Each row of a before or after table is a point. The points were changed in one or more steps. Then noise was added and the rows were shuffled. The steps act on how far a point lies along the listed directions, d1 being the first. Name the steps. A step turns or swaps two directions, mirrors them in a line or flattens them onto one, adds a multiple of one to another, or multiplies one. Angles are multiples of 10 degrees, from the lower direction toward the higher: turns from -170 to 170, lines from 10 to 170 but not 90. Use the fewest steps. Two steps may share a direction if one is a turn and the other turns, adds or multiplies; they go together, in the order done. Otherwise the lowest direction goes first.

Directions:
(1): [-11  44]
(2): [44 11]
Before:
[[  4  95]
 [-11  51]
 [  6  -9]
 [  3  11]
 [ -6  -3]
 [ 43  13]
 [  5  -4]
 [ -5  12]
 [-10  39]
 [ 10   9]
 [ 69   6]
 [ -1  15]
 [ -9  45]
 [  2  -1]]
After (14 x 2):
[[-41  62]
 [-21  31]
 [-26  40]
 [  0  -1]
 [  8 -12]
 [  0   1]
 [  1  -2]
 [-24  33]
 [ -3   9]
 [ 20 -26]
 [  6 -10]
 [ -7  11]
 [  2  -8]
 [ -7  12]]
Steps: flatten d1 and d2 onto the line at 160 degrees

Directions:
(1): [  6  51 -36 -43  16   5]
(2): [ 16   9  -8  32  49 -48]
(3): [-31  -4  45 -43  20 -27]
(4): [-16  39  33  30  24  41]
(5): [-62  15 -26  21 -20 -21]
Before (13 x 6):
[[ -2  28  32  11  36 -19]
 [-10   5 -23  78  41 -17]
 [ 21  11 -14  14 -35  28]
 [-16 -40   7  43  19 -50]
 [-33 -56  43  14 -32  -6]
 [ 62 -19 -47 -32  36 -90]
 [-29  16  28 -31  21  39]
 [  2  21   6  41   8   8]
 [-36  29  -6  -1  35 -38]
 [-41  10   3  17  35 -14]
 [ 24  17  -2  12 -12  70]
 [-25  -8 -22 -62 -34 -40]
 [ 37 -15 -26 -54 -29  12]]
After, 13 rows:
[[ -8   6  17   1  41 -29]
 [ 30  -5 -37 -53 -30   9]
 [-27  15  29 -32  22  40]
 [-21 -36   3  43  20 -53]
 [ -3  29  31  11  36 -22]
 [ 21  12 -14  14 -36  26]
 [ 13  26 -12  12 -17  65]
 [  0 -27  -3 -59 -30 -33]
 [  4  20   6  41   8  10]
 [  2  -4 -15  77  43 -16]
 [-22  -3  19  18  40  -8]
 [-49 -42  30  13 -34 -10]
 [ 53 -13 -53 -31  36 -91]]
Steps: flatten d1 and d5 onto the line at 150 degrees

Directions:
(1): [-24  -4  13   7  53 -58  24 -13  43  21 -31]
(2): [-11  53  -4 -20 -16   3   8  48  28  60  26]
(3): [ 23 -23 -81 -36   2 -20 -17  10  -7  19 -29]
(4): [ -2  49  16 -24  19 -30 -69 -31 -29   1   5]
Before:
[[-27   6   4 -11  47 -40  -4 -42  10  -5 -36]
 [-12  22  -3 -17  42 -42 -15 -36  -3   8 -32]
 [ 21   4  24  26 -83  88  -2   7 -67 -48  55]
 [  5 -10   5 -18  53 -43  36  -1  22  25 -12]
 [-14 -37 -10   7  14 -26  35 -40  11 -12 -51]
 [-11 -31  -2  22  42 -20  13   0  35  10 -26]
 [ 12 -27  -7  13  -7  14  16  -9 -11 -28   3]
 [-19  22  10   2  37 -34  17  22  39  62 -15]
 [ 14 -10 -25   2 -47  20 -45  -1 -62 -32  20]
 [  0 -23  44  27  20  16  18 -17  -2 -49  14]
 [ -4 -48 -17  19  -8 -26   4 -40  12  -9 -16]]
After:
[[ -4  26  11  -8 -36  54 -17  -8 -35 -26  24]
 [  2  25  18   2   6  14 -61  -9 -24  -6  16]
 [-18  45  47  -1 -19  11 -23 -40 -29 -16  10]
 [-30 -42  19  48   3 -19  64  13  32  -4  -7]
 [-36  -3   6  21  32 -55  95  32  79  62 -22]
 [-12  18  30  11  19 -17  13  -7  16   3  10]
 [-17  13  41  23 -23  -6 -22 -37  -1  -6  27]
 [-12  48  33  -8  13   3   7  29  24  24  38]
 [ 31   3 -39 -24 -10  14 -60  -4 -52   5  -7]
 [ 34  16   8 -32   4  11 -34 -15 -53 -15  25]
 [ 12   7   0   1 -36  55  -2  -7 -40 -28  14]]
Steps: turn d1 and d4 by 140 degrees; turn d2 and d3 by 100 degrees

Directions:
(1): [ 28   5  38  21 -16  -9   1 -30  16 -91  20   1 -34   3]
(2): [ 21 -40 -10 -22 -17 -60  15  17 -30  10  43 -52 -23 -32]
(3): [-14  18  -7  26 -37  14  41  35  22   5 -56 -45 -52  -1]
Before (11 x 14):
[[-23  10  -1   7   3  25   3  -6   7   4 -27  21   7   5]
 [  1  11   1  -2  16  13  -8 -17  -8  -1   8  35  22  11]
 [ -1   0  13   2  10  11 -22 -17   0  -5  -5  24  19  13]
 [  2  -5 -13  -1  -1 -10   3  13 -10  31   1  -8   3  -3]
 [  9 -11   3  -3   2 -11  -6 -12  -4 -22  21   0  -4  -8]
 [  7 -20 -20 -14   7 -10  -4  16 -23  33  11  -8   8 -14]
 [ 15 -15  -3  -5   1  -7  -2   6  -1   8   5  -7   3   1]
 [  8  -6  17  10 -16  -4   1  -9   8 -50   3 -12 -18  -3]
 [ 21 -14  15   4  -5 -11  -3 -11  -9 -33  33   6  -4  -1]
 [ -1   8   3  -4   6  23  -7  -5   5  -1  -9  27  20   3]
 [  8 -16  -6 -11  16  -8   2  -6 -11  19  14   6  24  -1]]
After (11 x 14):
[[-27   9  -5   4   6  27   3  -3   5  14 -30  20  10   5]
 [  3 -17 -14 -14  20  -5   3  -1 -14  38  11   6  31  -2]
 [  0   0  14   4  10  10 -22 -17   1  -8  -5  25  19  15]
 [ 16 -10  11   2  -2 -13  -6 -19   0 -43  25   1 -12  -8]
 [ 33 -12  30  11 -12 -14  -3 -23  -1 -66  40   7 -18   0]
 [ -6  -7 -23  -6   4  -8   3  21 -15  56  -4  -8  12  -5]
 [ -3   8   2  -5   7  24  -7  -3   3   3 -10  26  23   4]
 [ 12 -16  -5  -5   1  -7  -2   8  -2  13   4  -7   6   2]
 [ -3 -21 -34 -21  13  -6  -5  26 -28  65   3  -9  20 -14]
 [ -1  12  -1  -2  18  13  -9 -17  -7   3   9  36  23  11]
 [ 23  -2  36  20 -23  -9   2 -24  16 -95  13 -12 -34  -2]]
Steps: multiply d1 by 2

Directions:
(1): [-42 -33   0   0  14  47 -47 -26   5  -1 -38  42  52 -32  -7  15  53  18
  40  43  -2 -40   6 -20]
(2): [ -6 -29 -40  -7  16   6 -17  36 -23 -17  30  29   5   7 -65 -39 -64   4
   9  31 -70  11 -24 -26]
Before (9 x 24):
[[ 25   7   0   0  -4 -25   1   1  -9  16  26   0 -22   1  -7 -18 -47 -17
  -14 -30  12  24  -6   1]
 [  6  18   9  15  -7   4  16 -16  10  23 -19 -47  -7 -24  31  -1  60   7
  -39 -39  36 -10 -20  -2]
 [-17  -9  30   7  22   2 -34 -16  16  22 -31  -9  19 -22  32  24  58  14
   28  -5  22 -20  14  -7]
 [-65 -44 -19  -1  32  54 -38  -2 -11 -16 -10  51  57 -17 -45  -1  18  11
   45  53 -34 -30 -15 -37]
 [ 43  49  54  33 -17 -33  51  -6  19  10 -12 -61 -50   1  64  26  20  -9
  -40 -61  95   8   9  49]
 [ 35  48  40  -7 -36 -43  56 -30  -6   4  -1 -67 -41  18  69  27  41  -8
  -39 -72  62  40  28  39]
 [ -7 -17  -1  29   4  18  -7  -2   6  -4 -18   8  19   8   7   8  34  -9
    1  22  17  -4 -11  -9]
 [ 20  24   6 -22 -19 -36  15   4  10  23  15 -24  -6   2  22   0  -8   1
  -13 -26  -4   7   8  -1]
 [ -1 -33 -42  -1  19  -4 -13  36 -31 -29  29  44  17  20 -92 -28 -79  15
   -2  63 -73  17 -27 -44]]
After (9 x 24):
[[ 17  18  -4 -24 -15 -33   9  11   5  18  21 -16  -2   1   6  -6 -21   3
   -9 -18 -19   9   3  -8]
 [ 21  10  -6 -14 -15 -26  30   5 -30 -14  25 -26 -26  20  -3 -13 -19  -1
  -22 -28 -16  44   3   7]
 [ 16  10   5   7  -3 -19  17  -1  -5  -8   1   0   1  18 -14  14 -14   6
  -21  17  10  12   1  -9]
 [ -1  -2 -14  12   4  12   1   4  -3  12  -6 -25   1 -23  -6 -21  29  11
  -31 -18  -6  -7 -34 -19]
 [ 27   8   1   0  -4 -26   2  -1  -9  16  26  -2 -22   1  -3 -16 -46 -18
  -15 -31  15  23  -5   3]
 [-24 -19  16   4  29   8 -43  -4   8  16 -23   4  25 -22   8  11  38  17
   35   9  -4 -19   7 -17]
 [ 26  10   6  24   5 -16  22  30  -6  -8  14 -19 -34   2 -12 -16 -43  -2
  -21 -18  15  13 -18  16]
 [ -7 -19  -4  27   5  18 -10   0   5  -5 -17  10  20   7   4   7  32  -9
    1  24  12  -4 -13 -11]
 [-55 -21   9   3  20  43 -21 -23   5  -3 -26  26  50 -19   1  24  55   6
   32  27  16 -31   1 -17]]
Steps: flatten d1 and d2 onto the line at 170 degrees

Directions:
(1): [ 32  21 -18   1 -25  15  10  12 -38 -17   2 -53  20 -13 -27   9 -29   6
  11  35 -51  -4   1  31  -9 -42 -44 -21 -36   5 -53  -4  69 -11 -20  16
 -29 -56  14  -7 -28  26  56  53  26  26  18  29 -26  14  16 -11  13  41
 -58  -5 -10  -1 -11 -34   6 -11   8  27]
(2): [ 29 -31  49  13 -41   7 -41  15   5   7 -34 -65  23 -26   0   2  66 -20
 -30 -66 -20  35 -19 -15  -8  41 -73  -9  37  27  -4 -26  26 -16  -7  16
   4  16  -3  24  22  -6 -18 -43   3  10 -28 -15 -31  24  49 -22  -5   9
  -8   6 -19  20 -47  11  14 -11   3 -23]
(3): [-28  35   8   6  48  -3 -72 -21 -40   0  15  12  16  39  12 -33 -23 -54
   1 -14  -3 -16   5  11   3  52  -7  95 -10  43 -12  -1  22 -34  33 -40
 -32 -15 -18  29   1 -28 -17  20  35  31   5 -23 -28  39 -11  17 -20 -12
 -24  13  38  10  12 -31  16  11  18   4]
(4): [ -2  15  70   0  18  22 -43 -38  49   4 -25  17  -7  27 -46  63   8 -19
  13  30 -35  19 -21 -65   1 -12  58 -12   6 -21  34  -4   3   6 -10  22
  10   0 -22   1  49  13  18 -10  61  34  -3  27   8  -3  38  13 -24  37
 -23  -4  -9 -26  38 -34  30   9  -2  20]
(5): [ -8   3 -70 -73  35 -13 -19  30  28  -7  -6 -35 -34   6   9  45 -28  -4
  -5  -6  24 -17 -18  37 -10 -16  -9  10  52   1  -5 -69 -26 -15  -5  -8
  60  10  -9  61  25  31  -4 -13  -3  40  29  30  20  13   1 -29  -2  26
 -32  10  19  -4 -28   2 -19  53  -7  17]
Before, 13 rows:
[[  4 -11  13  10 -12   1   4  -8  13   1  -9  -5  -4 -14  -6   3  10   4
   -4 -13   8  13   5 -12  -5   3  -2 -14   6   3  -3  11  -8   1   3   5
   -6  13   5  -1   4  -5  -4 -10  -3  -6 -15   0  -3  -5  20  -5  19   5
   14  -6  -9   5  -3   8   0  -7  -5  -1]
 [  7  27  31  20   8   1  -6 -25   2   6   0  21  -5  11 -37  23 -16   4
   19  44 -30   5   1 -30  -6 -23  45 -19 -27 -14   1  25  23  12  -3   6
  -27 -17  -4 -32  -1  20  24  29  20 -13  -1  19   6 -13   4   3   1  16
  -15  -3  -9 -19  30 -31  11 -15   8  20]
 [ -1  -1   5  -4  15  -5  -3   1  21   8  -6   6  -6   2   0   7  13  -3
   -5 -21   1   7   8 -14   0   1   9  16  14   4   9  -7 -19  -3   8  -7
   14  16  -9  10  17   3  -4 -15  -2   0   3  -8   7   0  -6   8  -3  -8
   17   9  -2  10  -5   1  -1   5  -9  -4]
 [-36  41  19  20  53   8 -13 -40  -4   0  16  66   3  51  -7 -12 -32 -16
   12  23  -2 -13  14 -17  14  14  59  67 -33   7  16  32  -3 -10  15 -28
  -28 -16  -9 -17  -7 -13   6   7  22   9   3 -18  11   3 -27  41  -9 -23
   -7   8  23   0  49 -24   4   5  13  -2]
 [  1  -8   8  17   7  -5  -9  -9 -25   0   5 -13   8  -6   7 -21 -11  -9
   -2 -12 -11  -8  -3  11  -5  13 -36  23  -7  23  -9   3  19 -22   5 -12
  -20 -18  -6  -5 -15  -6  -6  19  13   8 -10  -5 -10   8   4  -3  -1  -9
  -12   2   9   5  -7  -6   7  -7  13 -10]
 [-23  25  15  25  30   3   6 -35  -4  10  19  67  -4  39  -3   4 -31 -12
   23  39   9 -12  10 -19  15  -3  57  41 -30  -5   6  21  -2  -1  10 -21
  -25  -7 -11 -12 -11   1   6  16  27   9  -1   0  13  -4  -9  36 -26  -2
   10 -10  18 -20  44 -29  10  -3  -9  12]
 [ 10   8   3 -13   1 -15 -10  13 -13  -3  -1 -13 -13   2  10 -18   1  -2
    7   3  -7  -9   0  19  -6   6 -15  13  17  23 -16 -13   4  -9   1   2
    5  -1   1   9  12  -2 -10 -15 -14   0   2 -11   0  18   2  -9   3  -1
  -12   4  -3   7 -11 -14  -8  -2   9  -3]
 [  9   8  23  11  -9   5 -17  -3  -1 -13 -10 -19  12   3 -20  12  -2  -4
    7   8 -21   3  -1 -13   3  -2  -1  -7   0  -5 -12   6  22   3 -10  11
  -22 -13  -3  -2   5  -5  11  11  28  17 -15  -2 -16  -5  27  -5 -11  18
  -30  16  -2  -8   5 -15  25   4  15   9]
 [ 16 -17 -26  -6 -29   7  16  24 -38 -10 -10 -43   7 -37   8  -9  13  -1
   -6 -23  -3   3  -8  40  -2  -8 -51 -21  -6  17 -33  -8  21 -16 -10  11
   -8   2  19   3 -27  15  10  -4 -21 -13  -4   1 -10   9   9 -22  16  16
    2   7 -12  12 -47   5 -13 -10   2  -3]
 [ 10  -5  -3  -3 -12   2 -17   5   8  -3  -3 -30   5  -7 -14  24   8   9
    1   7 -21   8  -6  -6 -13 -14 -15 -20   9  -7   3 -11  29 -10 -24   7
   10 -14  -2  -2   2  27   7  -7  12  25  -6   5   0   2  19  -9  -2  36
  -15  -4 -15  -5  -6 -23   7   5   3   3]
 [-40  32  50  43  45  19 -16 -54  -4  -2  20  95   5  47   2 -33  -9 -25
   17  23 -10 -12  18 -44  10  23  88  43 -47   2  29  57 -16  21  27 -21
  -34  -6 -11 -34   4 -31  -5  19  16  -6  -9 -18   0 -25 -30  48 -25 -39
   29  -1  11 -31  69 -19  23 -20   8  -1]
 [  1  13 -26 -12   9   1 -10   1  -7   1   5  -7   4   1   1  -6 -15 -10
    6   5   8 -17   4  22  -3   0  -7  23   4   5 -14  -9  -2  -6  -3 -19
    2  -4   8  19   1  -2  -8   6   5  12  10   1  -9  13  -2  -6 -13   0
  -19   0   4  -3  -2   0  -7  13  10   6]
 [ 16 -19 -43 -12 -12  -3  28  33  -4 -13  11 -27 -12 -30   7   3  -3  12
    2  -6  15  -8   5  22 -11 -13 -37 -22  20   1 -12 -16   7  10  -3   7
   10  -2  13   1 -19   6   9 -11 -32 -10   0  11   5  -1  -6 -10  13  12
   -6  -4  -3   7 -21  17 -30   0   3   8]]
After (13 x 64):
[[-32   4  61  20  36  13 -58 -31  24   3  -8  46   0  33  14 -12  37 -43
  -12 -39  -1   8  -4 -50   2  60  41  46  16  18  41   6 -27   3  26 -18
    6  26 -20  15  39 -29 -38 -36   9  13 -23 -27  -8  -3   3  21 -32 -35
   23  11   6 -16  22   0  22  -2   1 -18]
 [ -3  20   5  -1   6   2  -6  -6  -1 -16   0   3   1  11 -20  12 -25   3
   14  28  -9 -10   4  -6   3 -13  27  -3  -6 -12  -7   9   8   8  -6   5
  -19 -14  -4  -6   3   0  13  20  26  16  -6   3  -1 -14   9  -1 -12  14
  -25  17   5 -16  19 -15  19  10  12  16]
 [-37  19  13 -14  60  -3 -47 -20  27   6  -5  33 -12  46   6  10  -4 -31
   -8 -27  19  -3  -7 -16   9  43  33  76  25  19  31 -17 -27 -22  15 -28
   18  18 -21  30  28  -8 -26 -42  13  28  -4 -18  14  16  -8  18 -17 -20
   -7  18  26   8  13  -6  -2  31   6 -13]
 [  4  -1 -38  -2 -16   6  42  13 -49 -15   8  -8   3 -26   6 -17 -18  10
   11  15  -4 -12   5  43   3 -31 -13 -19 -37   4 -35  15  17  -7 -11   6
  -22 -11  22 -18 -45  16  24  24 -20 -22   8   5  -1  -2 -15  -6  18  13
    7   5  -9   0 -20  -3 -15 -12  -1   8]
 [ 11  -2  11  -2   3  -1  -7   5  13   4 -14 -16   3  -5  -6   9  21  -3
   -7 -27 -12  12   4 -10  -4   1 -13  11  17   9  -4 -13   0  -9   1  -1
    9   9  -7  14  16   7   6 -11   6   9   1  -3  -3   8   6  -1  -1   0
    2  10  -6  13 -17  -3   0   2  -9  -3]
 [ -9  19  40  23  18  -4  -8 -31  18  14   1  51 -13  17 -24  18  -4   1
   14  32  -9   9   3 -45   1  -5  69 -11 -16 -15  26  29  -8  17   7  -1
  -15   8  -8 -34  10   8  -1   7   8 -27 -10   4  16 -23  -6  12  -5  -5
   13  -2  -4 -20  38 -17   9 -14   5   7]
 [  2   9 -12   3  -2   2  -1  -4   3  -4   9  -3   3   1 -15  19 -14  18
   12  31 -19  -7   2  -4  -9 -26  12 -18 -10 -16   6   8  21  -2 -20   2
    4 -20   1 -18  -8  24  14  10  11  17   0   8  11  -5   1   4  -1  27
   -8  -9 -10 -13  13 -27   4   2   2   9]
 [ -5  11 -40 -28  19  -3 -14   7   1   2   7  -5  -4   4   5   1 -20 -11
    6   4  18 -22   0  27  -2   1   0  28  16   4  -8 -21 -16  -6  -3 -24
   18   3   4  30   6   1 -13  -1   0  16  15   2   0  11  -9 -11 -14   2
  -18   1   8  -5  -4   5 -11  24   9   7]
 [ 12 -15 -31   3 -11  -1  38  22 -11 -13  18  -3  -9 -26   4  -9  -8  14
    9   4  14 -11  12  15  -6 -12 -19 -22   1  -5  -7   6   5  17   0   6
   -5  -5  17 -20 -28  -2  14  -3 -31 -24  -3   6   4  -8 -15   5  15   2
    5  -7  -6   5  -4  13 -28 -12   3   7]
 [ 13  -7  20  20 -20   4  11 -11   2  -1  -7  -9   1 -17 -11  -1   9   5
    0  -4  -3  17   8 -12  -4   0  -6 -20  -9   5 -13  20   9   2  -1  10
  -23   0   8  -9  -8  -4   5   1   0  -6 -16   4  -8  -6  21  -3  24   7
    8  -6 -13   6   0   3   5 -17  -2   5]
 [ -9   1 -19  -5  22 -11  -4  -5 -17  -1  11 -10  -7   3   6  -9 -35  -4
    3   3  -2 -23  -4  22  -5  -1 -21  31  -4  17 -11  -8   8 -22   7 -18
   -3 -20  -8   2 -11   5  -3  27  11  17   3   7  -1   7  -6  -5   0  -2
  -19   3  16  -2  -6  -9  -1   9  10  -1]
 [-26   2  22   9  34  -2 -21 -26  23  19   2  51 -14  36  11  16   1 -25
    5  -5  29  -2  -6 -30  13  28  39  49  16   5  25  -9 -27  -8  14 -23
    8  26 -22  20  16  -4 -29 -30  16  13 -12 -10  17   6   4  22 -35  -9
   21  -5  20 -12  19 -11   6  12 -16  -4]
 [  9  13 -14 -21   7 -16  -7  14 -16  -6   1 -14 -19   4   7 -13 -13   3
   11  14  -6 -15   0  25  -6  -5 -11  10  17  20 -19 -18   3 -11  -3  -2
    9  -5   2  11  11   3  -4  -7 -14   5  10  -6   5  16   1 -11   5   3
  -20   5   0   2  -9 -19  -9   5  11   4]]
Steps: turn d1 and d2 by -70 degrees; add 1 times d3 to d5
